Rows are points. Before rounding, the points of a table are all equally far from one centre. They may lie mostly on one side of it. Where is the centre, to within rounding?

Points (7 x 3)
[[ 45 -45  18]
 [ 55 -33  12]
 [-13  20  49]
 [ 50   7  36]
 [ 60 -17  -7]
 [ 60  -8  20]
 [ 54 -31  22]]
Centre: [ 6 -8  5]

Points (12 x 9)
[[ 28 -24 -36  -5  24 -22 -40 -43  18]
 [-28 -33 -32  -1 -11  18 -20 -19   6]
 [ 27 -40  -3  -2 -42  15 -40 -44  31]
 [  0 -43   4  11  -9   0 -19 -38  49]
 [ 41 -47 -19  26  13  24 -20 -27  29]
 [ 19 -24 -44   0   9   7 -60  -7  22]
 [ 13 -18 -29   9   3  -8 -55 -36   8]
 [  0  -7   8  -9   8   0 -17 -50  12]
 [  5 -14 -25  -8  13 -18 -54 -29   9]
 [ 19 -23 -45   4   7 -16 -22 -25  53]
 [ -8 -14 -44 -12  13  25  -9 -30  34]
 [-15 -33 -46 -17   6  -3 -46 -19   2]]
Centre: [ 23 -38 -18 -20  -5   5 -17 -19  16]

Points (21 x 18)
[[-17 -53  12  18  -6 -30 -15  13  16  34 -20  10  17 -16 -16  21  -2   8]
 [-17 -29  32  31  -2  -9 -11  -5   1  -6 -10 -26  24 -12 -29   1 -20   3]
 [-15 -31  -2  49  20  -3 -12  18  -2  23  10   6  14   7 -22   1 -35 -18]
 [-20 -30  19  32  10 -17 -14   8  -2  12   2  -9  25 -16 -42  12 -27  15]
 [-21 -33  31  32  -9 -13  -9   0 -11  20  -6 -14   8 -20 -37  13 -14  -6]
 [ 12 -29  28  24   7 -37   7  30  10  16  -6 -28  -2  -8 -19   3 -20  15]
 [-12 -52   7  29   9 -25   5   2  -4  31   4  -1  16  14 -26  20  -8   0]
 [-20 -40  18  51  -8 -32 -18  11   7   9   7  -3  21 -26 -17   8 -20   3]
 [-23 -35  15  41  19   4  -9  27  18  15   8  19   3 -12 -27  13 -14  16]
 [ -5 -31  18  27   3   3 -16  -7 -14  31 -22   2  29  -8  -7   9 -49  12]
 [-22 -33   9  32   0   0  -5  24 -21  27  21  -8  14  -6 -31  15 -27   0]
 [-17 -53   7  35 -10 -32 -28   0 -12  35 -11  -7  24   2  -6  15 -24   5]
 [  2 -21  27  27   6 -31 -16  11 -26  19 -13  -2  17   3 -18   5 -40  23]
 [-14 -31  19   2   5 -26 -21  13   3  38  13  -5   4 -24 -17  32   7   1]
 [-25 -32  10  25  11 -26 -22  29  -7  29   0   6  15 -18 -25  19 -33  19]
 [  6 -37  25  32  13  -5 -25  13  -8  14   2 -14  29  -5 -36  14 -35   4]
 [-24 -26  11  21  -9  -2  -4   5  19   3   3  15  33  11 -18  10 -26  20]
 [ -9 -34  32  44  10 -25   3   2 -10  -1 -10  11   9  -7 -23  -4 -23   8]
 [-20 -41   4  32   9 -27 -13  14   1  36   0  -8  19   2 -31  22 -27  14]
 [-12 -60  -1  13  10  -3  -9   0  23  16  -4 -27  24   9 -10   6 -28  12]
 [  3 -44  19  25 -18   0  10 -14  -6   0   6 -11  -1 -16 -31   1 -22  -3]]
Centre: [  2 -24   0  21   1  -5 -17  11  -1  10  -5  -5   1  -6   1   8 -10   5]

Points (28 x 24)
[[ 24  37  32  43 -15  -4  15 -23 -27  29  12  26 -19  33   2  13   9   7
  -30  -1 -13  27  -9  -1]
 [ -4  11  38  29  -5  -5  30 -52  -8  17   8 -13 -14  21  25 -10  14  -5
  -38  15 -13   9 -22   2]
 [ -2  -3  27  19   8 -35  29 -44 -16  25   3  11  -5  24  28  -2 -30  -2
  -29   4 -18   0 -27  -1]
 [  5  50  20  10 -26   2  36 -13 -31  -9  34  12 -17   6   9 -20  21   3
  -30   9  -6  34 -11 -15]
 [  8  31  19  37 -17 -27  34 -33 -23  13  16  18   0  47  23 -16  13 -17
  -36 -23 -19   3  -6  18]
 [  4  16  16  23  -5 -42  22 -53 -24  -5  11   6 -21  42   6 -27  16  -1
  -30 -15 -13   1  10   3]
 [  0  10  20  46   3 -15  19  -7 -25  -1  30   7   0  25  36 -22   4 -14
  -60  -2 -17   4 -17   0]
 [ 11  14  32  51  -9  -6  17 -13 -12  10  -4   0 -47  39   3   8 -11   0
  -28 -14   0  16 -12  -2]
 [ 18  18  30  34  13 -25   5 -34  -8  -3  10   5 -39  -1  33 -29  -6   7
  -38  -4 -21  -2 -22  10]
 [ -2  24  39  47   6 -12  12 -12 -17  20  26  -7 -40  30  12 -24   0   4
  -10 -18 -21   8 -32  10]
 [ 20  32  34  42 -39 -16   7 -29   5  25  20  -5 -27  31  43 -16  -1  -5
  -25  10  -5   4 -12  27]
 [ -3  14  23  20 -25 -10  39 -18 -24  -5  42 -13 -48   6  29 -13   9  31
  -21   3 -17  14 -10  22]
 [  4  22  19  47  -6   2  25 -37 -18   8   6   6 -23  21  34 -11  32  -5
  -19 -27  -8  35  -9  10]
 [  9  44  23  23  14  -1  27 -39 -35  -6  16  19 -27  14  15  -5  24  12
  -22  -6 -26  37  -5   8]
 [  4  26   8  37   0 -35  47 -49 -12  25  15   7 -33  31  15  -9   1  -6
  -19 -22  -1  17  -6  13]
 [ 14   5  11  23  -1 -26  45 -37 -22  -9   1   6 -20  45  36  -9  12   0
  -44   9  -2  27 -17  -9]
 [  1  -1  33  38 -29 -20  25 -36 -18  10  48   0 -39  30  13   6   4   7
    5 -20  -5  15 -15  12]
 [ -2  33  15  33 -25 -27  19 -47 -13  18  -6  11 -23  26  14 -19  15   8
  -31 -22  -3   5 -44  -7]
 [  0  36  23  48 -16  -2  36 -29  -1  -4  -1   5 -37  39  29  -9 -14 -15
  -30 -15  -4  24 -18  19]
 [ -8  36  14  25  21  10  17 -31 -20   4   4  20 -37  45  13 -19 -32  -6
  -13 -20  -3   9 -19 -13]
 [  2  11  42  37 -14 -25  25 -13 -17  -9  26  -8   0  28  16  -4  21   3
  -46 -15   1  23 -27   2]
 [ -1  28  33  25 -12 -28  23 -28 -34  15  31   0 -33  41  15 -16  12   5
  -38   2   8  31   2  -7]
 [-10  11  33  50  12 -23  14 -16 -44  12   3   0 -21  16   2  -2   1   6
  -31  18 -11  19 -13  37]
 [ 16  41  23   5 -10  -2  35 -37 -12 -11  33   2 -53  10  41   6  12   6
  -26  -1 -17  12 -15   3]
 [  3  25  30  27 -14 -17  23 -42  -3  14  16  -9 -36  27  35  -6 -17 -11
  -41 -17 -19   2 -21   7]
 [ -9  47  28  36   9  -4  45  -6 -38 -17  25  12 -23  12  14 -20   2  -3
  -32   0 -11  27 -16  11]
 [ 12  42  14  35 -14  -9  36 -26 -12  17  13  -2 -41  56  23  -5   9   7
  -12 -23  -2   3  18   4]
 [ 31  17  27  50 -15 -12  30 -25 -13  20   9   5 -23  10  18 -21  -6  -2
   -7 -20  -7  21   7  25]]
Centre: [  0  25  -4  21  -8 -14   7 -15 -14  -5  16   7  -8  21  22   0  -3   8
  -3   9   2   4 -15   9]

Points (30 x 24)
[[ 22  27   1 -20  46 -24 -27 -10   4  24  -1   7  27  -8  26 -35 -23 -12
   14  23   6  -9   0 -23]
 [  0  14  13 -28  22  -3 -14  -8  17  17  26  15  25  -5  19 -60 -25  -4
   24  23  21 -21   2 -14]
 [ -6  27 -14 -24  51 -15  -6   9  15  11  30 -10  40 -11  17 -27 -23  10
    2  27  13  -6 -11 -24]
 [  9  24   7 -31  13 -14 -43 -16   6  -3  30 -15  41   9  19 -28 -10 -15
   15  28   2  -4   0   6]
 [ -3  43  15 -29  19  -8 -34   3  13  21  15 -15  30   5  19 -42 -50 -10
    8  19   7  -7   8 -13]
 [ -7  22 -14 -27  21  -7 -17  -5 -12  14  22  -8  41   7  20 -26 -54  -5
   11  15  10  -9 -13 -13]
 [-15  33   6 -49  28  -5 -41  -2  24  15   2  -4  39 -19  25 -31 -31  -1
   10  34   7 -16  -7 -11]
 [-16  24   8 -15  36 -19 -36 -12  13  14  16  -5  15 -14  20 -53 -27  -2
   14   6  19  15  -5 -23]
 [ -3  18   8 -21  41   0 -23  14  26  29  26  -1  37  -4  -3 -29 -28   9
   20  27  22   6 -11 -30]
 [  2  27  -1 -27  28  -3 -36  -6  39  20  16  -2  15  -8  35 -36 -54  -7
   -9  24  16 -11  -1 -16]
 [ 13   9  15 -19  23 -30 -17  -7   8   6  18 -21  28  -5  30 -39 -29 -12
   19  19  19 -11   1 -24]
 [-21  35 -12 -12  34  -9  -8   6   8   6  15  -8  34   0  12 -31 -28  -7
   25  24  19  -2 -19  -7]
 [ -8  11  27  -8  35  -6  13  -8  14  -2   3  -8  31  -2  22 -10 -42  -4
    4  16   1 -23  -9 -12]
 [-14  37 -19  -6  30 -21 -21   1   8  11  19  -8  35  12  11 -45 -24 -18
   -1  23  10  -2 -17   9]
 [-15  29   0 -28  29   2 -29 -17  15   8  18 -24  33   2  45 -13 -37  -5
    4  18  11   1  -7 -24]
 [ 13  28  -3  -4  22   2  -5 -14  24  13   6  11  48  -5   9  -8 -39   3
    6  27  18   5 -20   5]
 [-18  18  14 -12  29   0 -21 -22  35  18  17  -5  24  -9  23 -21 -58   2
   -3  41  18  11   2 -20]
 [ -8  30   9  -2  27   0 -32 -18   4  12   8 -14  34 -10  14 -24 -28 -13
   15  22  30  -5  -2 -10]
 [ -4  49   3  -6  28  11 -16  -9  27   9   7   9  27 -11  28 -43 -32   4
   15  13   1   0 -10  -3]
 [-21  35 -24 -27  31  -6 -38  -8  26  19   1   6  34  -2  20 -27 -37  -4
    7  27   9 -17   9  -1]
 [-18  46   7  -1  32 -10 -19 -14 -12  18  -6 -10  32 -12  25 -49 -19  11
    3   9   8   4   3 -17]
 [  5  21  -1 -16  37 -13 -14 -11  11  41  21   1  17 -13  22 -43 -41  -1
   18  21  17 -18  -3 -30]
 [  0  25  -4 -20  39 -10 -13  10  17  18  12   3  36  -3  29 -36 -36 -15
   10   7  23   4  -7 -15]
 [ -7   0  -5 -29  15 -15 -21  18  13  12  35   2  36   7  15 -36 -40 -16
    8  17  15 -24  -6 -22]
 [ -2  15   6 -31  25   0 -11  -4  20   2  12   0  37   5  15 -52 -43 -17
   16  12  14  18  -4   5]
 [ 11  17  -4 -36  30 -12 -26  -8  11  13   4  -1  32  12  17 -41 -49   4
   17  34  27  -3  -6 -21]
 [ -6  32  -1 -26  28   5 -24  10  17  -6  -9  -4  45   1  13 -22 -39 -15
   16  14  -1   2  -4 -11]
 [  2  33 -15 -41  15  -9 -25 -15  42  -3  19  -8  26   7  25 -28 -30   0
  -10  -5  11  -1  -6 -19]
 [-15  41   6 -29  23 -23 -20  -9  20  29  13   7  33  -2  18 -46 -34   3
   24  17   3 -14   4  -8]
 [ -6  27 -17 -37  33   0 -11 -10  30  38  28 -25  18   5  27 -35 -37 -16
    8   9  20  -2  -8  -3]]
Centre: [ -4   3  -1 -25   1  -1 -10   2   9  25   0  -7   1   0  11 -22  -7  10
 -11  29  -7   7  -1  -6]
